Each row of a before or after table is a point. The points were changed in one or more steps. Then noise was added and the rows were shuffled. The steps act on columns, c1 being the first. Name the steps. A step turns or swaps two columns, mirrors them in a line or flattens them onto one, adds a multiple of one to another, or multiplies or shifts one. Angles are multiples of 10 degrees, from the lower column toward the higher: turns from -170 to 170, lines from 10 to 170 but not 90. Use the fewest steps. Two steps may share a column if one is a turn and the other turns, adds or multiplies; they go together, in the order done. Otherwise the lowest column goes first.

Before (12 x 3):
[[ 0.2  0.1 -6.2]
 [ 0.6 -2.8 -3.5]
 [ 4.2  3.3  3.1]
 [-2.3 -3.1 -2.4]
 [ 6.0  0.0  2.4]
 [ 7.6 -2.8  5.8]
 [ 4.3  0.7 -1.4]
 [-7.9 -0.5  5.8]
 [-3.3 -1.5  0.3]
 [-2.7 -2.5  1.5]
 [-0.3  1.7  3.2]
 [-1.8  3.0 -4.2]]
After (12 x 3):
[[ 2.4  3.5 -4.6]
 [-2.0  1.0 -4.0]
 [ 2.4 -2.5  2.5]
 [-3.6 -2.4 -0.1]
 [ 1.1 -1.5  3.5]
 [-5.8  0.1  1.1]
 [ 7.1 -0.7  7.0]
 [ 4.6 -2.7 -8.6]
 [ 3.7  1.8  0.0]
 [-1.8 -2.8  2.3]
 [-3.5  3.3  2.5]
 [ 1.2  0.0 -6.3]]
Steps: turn c1 and c3 by -100 degrees

Before (10 x 4):
[[-1.5 -1.9  5.4  5.2]
 [-0.5 -1.0 -0.5  1.0]
 [-0.3 -5.4  1.4  7.1]
 [ 3.1  1.5  4.4  1.5]
 [-2.8  0.1  2.7  0.9]
 [ 1.0 -3.8  3.2  5.3]
 [ 5.1  3.2 -0.2  4.6]
 [ 2.2  3.4 -0.2  4.8]
 [-1.2  2.1  2.6  7.8]
 [-1.3  0.7  0.2  4.6]]
After (10 x 4):
[[ -3.1  -7.4   1.2   5.5]
 [ -1.2  -4.1   2.6   1.8]
 [ -3.7  -1.9   2.6   6.3]
 [ -0.7   3.5  -0.3   1.2]
 [ -1.5   3.5  -0.3   2.8]
 [ -2.5 -10.0   5.3   4.6]
 [ -2.3   0.6   0.3   3.8]
 [  0.3  -5.1   4.5   0.0]
 [ -0.5  -0.5  -0.4   1.0]
 [ -2.0  -8.6   3.4   3.5]]
Steps: flatten c1 and c4 onto the line at 120 degrees; add -1.5 times c3 to c2

Before (11 x 6):
[[ 0.9  4.9 -1.5 -0.6 -3.8  0.7]
 [ 4.3  4.2  0.2  2.3 -0.8  0.8]
 [-1.2  8.0  4.7  3.8  6.7 -1.0]
 [-1.6  4.2  6.8  7.8  2.4  1.2]
 [-2.8  7.9  5.9  5.8  0.6 -2.1]
 [ 4.7 -5.9 -5.1 -1.9  2.2 -1.2]
 [ 2.9  2.6  3.1 -4.7 -3.5  1.7]
 [-0.2 -3.6 -2.8 -1.9  1.0 -1.0]
 [ 3.6  3.5  1.6 -2.7 -3.4  3.9]
 [ 1.3 -2.9 -4.5 -3.1  0.6  2.6]
 [ 3.2 -0.9  0.0 -1.3 -0.5 -3.0]]
After (11 x 6):
[[-3.8  2.4  2.7 -4.2  1.6 -3.7]
 [-2.0 -3.4 -2.8 -0.3 -1.3  1.0]
 [-0.3 -5.8 -4.7 -5.1 -1.2  2.1]
 [-0.4  5.3 -1.6 -1.1  0.8 -3.8]
 [ 3.1  8.2  4.8  2.2 -0.8  6.7]
 [-0.3 -0.6 -0.1 -3.6 -3.1 -0.5]
 [-1.2  3.4  1.6 -4.6  4.1 -3.6]
 [ 4.5  8.4  6.1  4.9 -2.1  0.4]
 [ 3.7  4.4  0.4 -3.5  1.1 -0.6]
 [ 7.1  3.9  7.4  3.9  1.7  2.6]
 [-2.1 -2.9 -4.0 -2.3  2.8  0.6]]
Steps: turn c1 and c4 by -70 degrees; swap c5 and c6

Before (11 x 8):
[[-1.8 -4.5  3.1 -0.8  3.7 -3.3 -4.2  1.7]
 [ 1.0  1.9  4.5 -3.5 -3.6  1.9  0.1 -0.8]
 [-2.4  5.4  4.3 -0.6  2.5  1.1 -4.4  0.4]
 [ 2.6  2.2 -3.5  4.8  6.1  0.1 -0.3 -7.1]
 [-0.1  0.8  1.2 -2.1 -4.1 -5.8 -5.2 -1.2]
 [ 3.7 -1.0 -4.4  4.8 -1.6  3.0  3.5  1.2]
 [ 3.8 -4.3  4.4 -2.7  1.6 -2.2 -5.0 -5.9]
 [-2.2  3.1 -4.4  1.8  2.7 -3.5  2.5 -3.3]
 [-3.3  0.9 -4.8 -0.1 -0.6  2.6 -2.7  1.9]
 [ 3.7  2.3 -5.4 -1.6  3.7  2.8 -1.7  2.0]
 [-4.6 -4.0 -4.1  1.4 -2.1  2.7  2.7  0.8]]
After (11 x 8):
[[ -4.6  -3.9   1.4  -4.3  -3.2   4.6   1.3   0.9]
 [  3.7   2.4  -1.7  -5.3   4.2   3.3   0.3   2.0]
 [  3.7  -4.2  -2.7   4.6   3.9  -7.5  -3.4  -5.9]
 [  3.6  -1.0   4.7  -4.5  -3.1   6.3   2.3   1.2]
 [  0.9   1.9  -3.5   4.4  -3.1  -0.8  -1.7  -0.9]
 [ -0.1   0.8  -2.1   1.3  -1.1 -15.5  -6.4  -1.2]
 [ -2.5   5.4  -0.4   4.4   4.3  -2.8  -2.5   0.4]
 [ -2.3   3.1   1.7  -4.4   1.2   1.9   3.3  -3.2]
 [  2.5   2.2   4.9  -3.4   5.4   4.2   2.8  -7.1]
 [ -1.8  -4.6  -0.7   3.1   5.3  -6.1  -1.8   1.6]
 [ -3.4   1.0  -0.2  -4.8   0.8  -1.3  -2.8   2.0]]
Steps: swap c3 and c4; turn c5 and c7 by 30 degrees; add 1.5 times c7 to c6

Before (14 x 9):
[[ -0.7   1.4   3.4   1.5   3.5   1.1  -1.9  -1.4   2.8]
 [ -0.1   1.7  -2.7  -3.5   7.1   3.6   3.1  -0.5  -6.2]
 [ -3.1   3.8  -2.6   1.5  -1.0  -1.3  -2.5   0.1   2.6]
 [ -0.8  -0.6   0.2   2.5   2.3  -1.0  -1.3  -1.2  -2.8]
 [  3.2  -3.3   0.4  -6.8  -0.3   3.0   2.8  -2.2   2.9]
 [ -5.8   1.5  -0.1   3.7   1.7  -0.2   3.4  -0.3   1.0]
 [  1.1  -4.6  -1.7  -4.2   0.9   8.6   1.3   0.9   4.4]
 [  0.3  -4.9   3.6  -6.7  -0.8   5.7   3.4   3.5   2.3]
 [ -0.4  -3.0   0.5  -9.6  -1.4   5.8   5.2   1.2   1.2]
 [ -1.3   1.0  -1.0   0.0   4.7   5.9   3.6  -4.5 -10.1]
 [ -1.3  -2.8  -6.2   1.8   5.0  -2.3   3.7  -1.5  -5.4]
 [  4.0  -1.2  -0.2  -3.7   0.7   3.1   5.8   2.2   5.4]
 [  4.2  -2.5   0.0  -4.3  -3.4   6.3   4.7   3.0   0.8]
 [ -3.0   2.2   0.2   3.8   1.6   0.2   0.3  -5.8   0.9]]
After (14 x 9):
[[  1.1   3.0  -1.8  -4.1   2.0   8.6   1.6   0.7   4.0]
 [  3.9   1.1  -1.4  -4.6  -5.9   6.0   4.4   2.8   0.8]
 [  0.1  -0.7  -5.2  -6.8  -1.0   5.5   3.7   3.4   2.5]
 [ -0.6   0.0  -0.4   2.6   3.5  -0.9  -1.4  -1.5  -2.6]
 [ -2.1   0.2   1.3   0.3   7.3   5.9   3.6  -4.3 -10.0]
 [  3.2   0.9  -1.7  -6.6  -0.3   3.0   2.9  -2.1   2.7]
 [ -3.1   0.0   3.9   1.4  -2.0  -1.0  -2.7   0.1   2.8]
 [ -0.3   0.7  -2.0  -9.7  -1.8   6.0   5.3   0.8   1.1]
 [  3.9   0.6  -0.6  -3.8   1.0   3.1   5.8   2.2   5.1]
 [ -0.8  -3.4  -1.2   1.5   5.7   1.1  -1.8  -1.5   3.0]
 [ -3.1  -0.7   0.9   4.0   2.8   0.4   0.3  -5.5   1.0]
 [ -1.4   5.8   2.6   1.5   7.9  -2.4   3.6  -1.8  -5.8]
 [ -0.3   1.4   2.5  -3.5  11.5   3.6   3.2  -0.6  -6.1]
 [ -6.1  -0.8   0.8   3.6   2.5  -0.3   3.7   0.0   0.7]]
Steps: multiply c2 by 0.7; turn c2 and c3 by 130 degrees; multiply c5 by 1.6

Before (8 x 12):
[[ 0.3 -5.3  2.4  3.6 -3.9 -3.6 -4.2 -0.8 -1.0 -4.7  1.4 -7.0]
 [-1.3  0.1  3.0  2.8  4.1  0.2  0.4  3.1  1.5 -3.8 -2.7  6.8]
 [-3.5 -3.8  1.5 -2.5 -1.0 -1.0  3.6  5.0  3.9 -7.1 -2.0  2.5]
 [ 2.1 -1.8  3.5 -1.4  0.0 -3.3  0.5  1.5  1.2 -2.2 -2.4  3.2]
 [ 3.3  2.4  0.0 -0.5  0.1 -3.9 -0.1 -3.6 -3.2 -3.0  4.0  3.8]
 [-1.0 -2.8 -0.6 -1.3  6.4  4.1  1.1 -7.7 -3.4  1.7  2.8  1.2]
 [ 1.9 -2.5 -6.5  2.8  4.1 -0.6 -2.6  6.3 -6.4  2.1  1.7  3.0]
 [ 7.2 -0.8 -3.3  4.4 -1.4  4.9 -4.3  2.3  0.6 -8.9 -7.0  6.9]]
After (8 x 12):
[[ 0.5 -1.2  1.9  3.2 -3.7  2.3  0.3 -1.1  0.7 -4.9  1.4  6.8]
 [ 1.5  1.6 -6.8  2.9  3.8  1.0  0.2  6.1  6.2  2.3  1.6 -3.0]
 [-0.7  4.2  3.8  2.8  3.8  1.1  0.0  2.8 -1.5 -3.4 -3.0 -6.3]
 [ 6.9  3.2 -3.7  4.1 -1.2 -3.8 -0.1  1.8  0.0 -8.6 -6.7 -7.8]
 [-0.2  0.9 -0.9 -1.8  6.4 -3.6  0.0 -7.8  3.0  2.4  3.2 -1.2]
 [-4.3  0.2  1.1 -2.4 -0.7  1.6 -0.6  4.6 -4.1 -6.8 -3.0 -2.0]
 [ 2.2  2.1  3.6 -2.0 -0.3  3.6  0.3  1.7 -1.2 -2.3 -2.3 -2.5]
 [ 3.0  5.9  0.3 -1.0  0.0  4.3  0.2 -3.3  3.3 -2.7  5.0 -3.4]]
Steps: shift c2 by 4.0; turn c6 and c12 by -170 degrees; multiply c7 by 0; multiply c9 by -1

Before (8 x 14):
[[ 1.7  3.6 -5.8 -0.2 -1.3 -0.3 -1.3 -4.8  0.2 -4.9 -2.4  4.9 -4.4  8.1]
 [-4.4 -5.0  0.1  0.9 -2.6  0.3  0.5  5.0 -5.4  2.5  2.7  1.8  5.5 -1.4]
 [ 5.0 -0.7 -2.2 -4.0  7.0 -5.5  2.8 -1.9  4.8 -4.1  1.2 -1.7 -2.3  2.5]
 [-3.3 -4.7  3.4  0.4 -3.9 -0.1  3.4  3.6  0.0  3.6 -0.6  2.4 -0.1 -2.3]
 [-0.3  4.3 -5.3 -2.1 -1.9 -2.5 -0.7 -3.7 -1.8  1.1  1.0  1.6 -7.6  8.7]
 [-0.2  0.8  0.5 -3.7  1.2  5.0 -1.0  3.3 -0.3  3.0  0.3 -0.1  4.2 -2.9]
 [ 1.2 -2.2  0.6 -8.4  6.9 -7.5  1.7  5.3  2.8 -4.0 -1.3  3.4 -0.3  0.2]
 [-8.2 -1.0  2.2 -0.3 -3.9  0.7  3.7  4.3 -2.7 -0.7  1.3 -0.7  1.7 -2.3]]
After (8 x 14):
[[-0.1 -2.6 -0.2 -3.8  1.2  5.1 -1.2  3.1  0.1  3.0  2.2 -0.1  4.1  1.9]
 [-4.4 -4.0  3.3  0.8 -2.5  0.2  0.4  6.3  2.5  2.5  5.1  2.0  5.4 -2.3]
 [ 5.0  1.9 -1.3 -4.1  7.0 -5.4  2.7 -3.0 -4.5 -4.1 -3.1 -1.7 -2.3 -0.5]
 [-0.2  1.7 -6.8 -2.0 -2.0 -2.5 -0.7 -2.6  0.6  1.2 -4.2  1.6 -7.7 -8.0]
 [-8.2  0.2  2.2 -0.3 -3.9  0.8  3.9  3.9  1.2 -0.7  3.6 -0.7  1.6 -0.1]
 [-3.3 -1.4  5.7  0.3 -3.9 -0.1  3.4  5.2  0.5  3.6  1.1  2.4  0.0  2.1]
 [ 1.2  4.1  1.8 -8.4  6.9 -7.5  1.6  7.7 -1.3 -4.0 -2.2  3.4 -0.2  1.6]
 [ 1.7 -0.8 -6.7 -0.2 -1.3 -0.4 -1.3 -1.4  1.4 -5.0 -6.8  5.0 -4.4 -4.9]]
Steps: turn c2 and c3 by -40 degrees; add -0.7 times c6 to c2; add 0.7 times c12 to c8; turn c9 and c11 by 140 degrees; turn c11 and c14 by 140 degrees

Before (14 x 18):
[[ -6.6  -6.7   4.2   1.1  -5.1  -1.2  -0.2   1.6  -1.3  -5.8   5.2   1.7
    3.5   8.8  -0.3   0.8  -1.7  -2.2]
 [ -3.8   1.6   5.6   1.2  -3.5  -1.4   3.5   2.6  -1.2  -0.9  -1.9   7.2
    3.8  -4.7   0.4   0.1  -3.5  -0.7]
 [ -1.2   2.6   2.6   0.3  -1.2  -3.5   6.6   2.2  -1.3  -0.6  -0.8  -0.5
    0.6  -2.3   7.7   0.8  -3.4  -2.1]
 [ -0.2   2.9   4.9  -2.5   0.7   3.0   1.6   2.6  -1.4   2.0   0.9   1.5
    3.7   0.2   0.1   0.7  -4.5   2.0]
 [  0.4  -0.7  -1.0   2.5   1.9   2.2   0.8   3.2   0.8   1.2   3.0   0.7
   -3.5   2.2  -1.8 -10.4   0.8   6.0]
 [-11.1   1.9  -4.5   0.0   2.5   0.6   3.0  -2.2   0.9   3.1   3.9  -0.8
   -2.1  -3.7  -1.9  -4.6  -1.7   0.5]
 [ -0.2  -1.9   2.4  -1.1   2.2  -1.2   0.7   0.2   1.7  -0.2  -0.5   5.8
    0.2  -0.2   9.9  -1.9  -0.2   5.8]
 [ -3.8   2.8   3.8   1.4  -0.7   2.5   4.5  -3.5   0.6   0.9   2.6   3.8
   -4.3  -2.7   4.5  -1.4  -2.6  -3.6]
 [ -0.7 -23.3   5.0   1.2   0.3   1.6   0.6   2.6  -1.0   2.7   3.4   1.2
   -3.0   6.2  -1.6   2.5   1.1   2.9]
 [ -4.6   1.0   4.0  -2.3   3.0  -3.7   5.5   0.7   0.2   2.1   3.0   5.6
   -1.4  -1.6  -0.2   2.7   1.0  -2.2]
 [ -4.2   2.1   4.8  -1.6   1.9   3.3   2.4   2.5   0.4  -3.6  -1.6   0.3
   -1.9  -1.8   3.9   1.7   3.8  -0.9]
 [ -1.1   1.1   6.7   4.3   2.6  -1.2   0.1  -1.5   1.6   1.3   2.7  -1.5
    0.1  -2.2   7.2  -9.3   0.4   4.0]
 [  0.6   2.1   1.9  -1.7  -4.5  -0.9   0.0   0.5   2.2   0.4  -1.9   0.4
    3.6   0.5  -1.2   3.5   0.2  -2.2]
 [  0.3  -1.9   5.2  12.3   2.7   2.2   1.5  -1.9  -4.0  -2.0   2.5   3.3
    2.4   0.6  -1.4   2.6  -3.2  -1.5]]
After (14 x 18):
[[  0.5  -7.2  -1.2   2.4   0.6  -2.4   0.5   3.0   0.8   1.3   3.0   0.8
   -3.3   2.3  -1.8   7.4   4.5  -4.3]
 [ -1.5  -5.2   6.5   4.2   2.0  -1.7   0.4  -1.7   1.7   1.1   2.5  -1.6
    0.1  -2.1   7.3   7.9   2.8  -3.0]
 [ -0.7 -16.2   5.2   1.0  -0.6  -0.9   0.5   2.5  -1.0   2.5   3.0   1.6
   -3.1   5.9  -1.4 -16.9   2.6  -1.3]
 [ -0.4  -2.9   2.2  -1.4   0.1  -2.4   0.3   0.1   2.0   0.2  -0.4   5.9
    0.0  -0.3   9.9   0.4   3.8  -4.5]
 [ -4.4   2.7   4.8  -1.5   1.9  -0.9   2.1   2.7   0.5  -3.7  -1.8  -0.1
   -2.2  -1.9   4.0  -0.2   2.3   3.0]
 [ -3.9   1.4   3.9   1.4   4.3   4.4   4.8  -3.5   0.9   1.0   2.8   3.8
   -4.1  -2.5   4.3   2.9  -4.5   1.2]
 [  0.0   0.0   5.0  12.3   4.7   0.5   1.3  -2.0  -4.1  -2.0   2.1   3.5
    2.5   0.7  -1.4  -3.6  -3.3  -1.1]
 [ -6.7  -4.6   4.1   1.3  -5.5   2.1   0.0   1.5  -1.4  -5.9   5.1   1.5
    3.8   8.9  -0.5  -5.2  -2.9   0.5]
 [ -3.7   1.3   5.3   0.8  -5.2  -0.2   3.4   2.7  -1.4  -1.0  -1.7   7.3
    4.0  -4.7   0.8   0.8  -3.0  -1.8]
 [ -1.2   2.3   2.4   0.2  -5.3  -2.7   6.9   2.4  -1.5  -1.0  -0.9  -0.6
    0.5  -2.3   7.5   1.1  -3.9  -0.5]
 [ -4.7   2.3   3.6  -2.4  -1.6  -5.1   5.4   0.7   0.3   2.2   3.0   5.4
   -1.0  -1.9  -0.3  -1.7  -0.5   2.3]
 [ -0.1   3.2   5.0  -2.6   0.8   0.0   1.9   2.5  -1.7   1.9   0.9   1.4
    3.6   0.2   0.2   1.3  -2.4  -4.4]
 [-10.9  -1.3  -4.5   0.0   3.7   0.3   3.0  -2.4   1.0   3.2   3.8  -1.2
   -2.3  -3.8  -2.1   4.8  -1.0  -1.5]
 [  0.6   3.7   2.0  -1.7  -4.4   2.4  -0.2   0.3   1.8   0.5  -1.8   0.5
    3.6   0.8  -1.4  -1.2  -1.3   1.7]]
Steps: mirror c2 and c16 in the line at 20 degrees; add -1 times c8 to c6; turn c5 and c6 by -50 degrees; mirror c17 and c18 in the line at 20 degrees
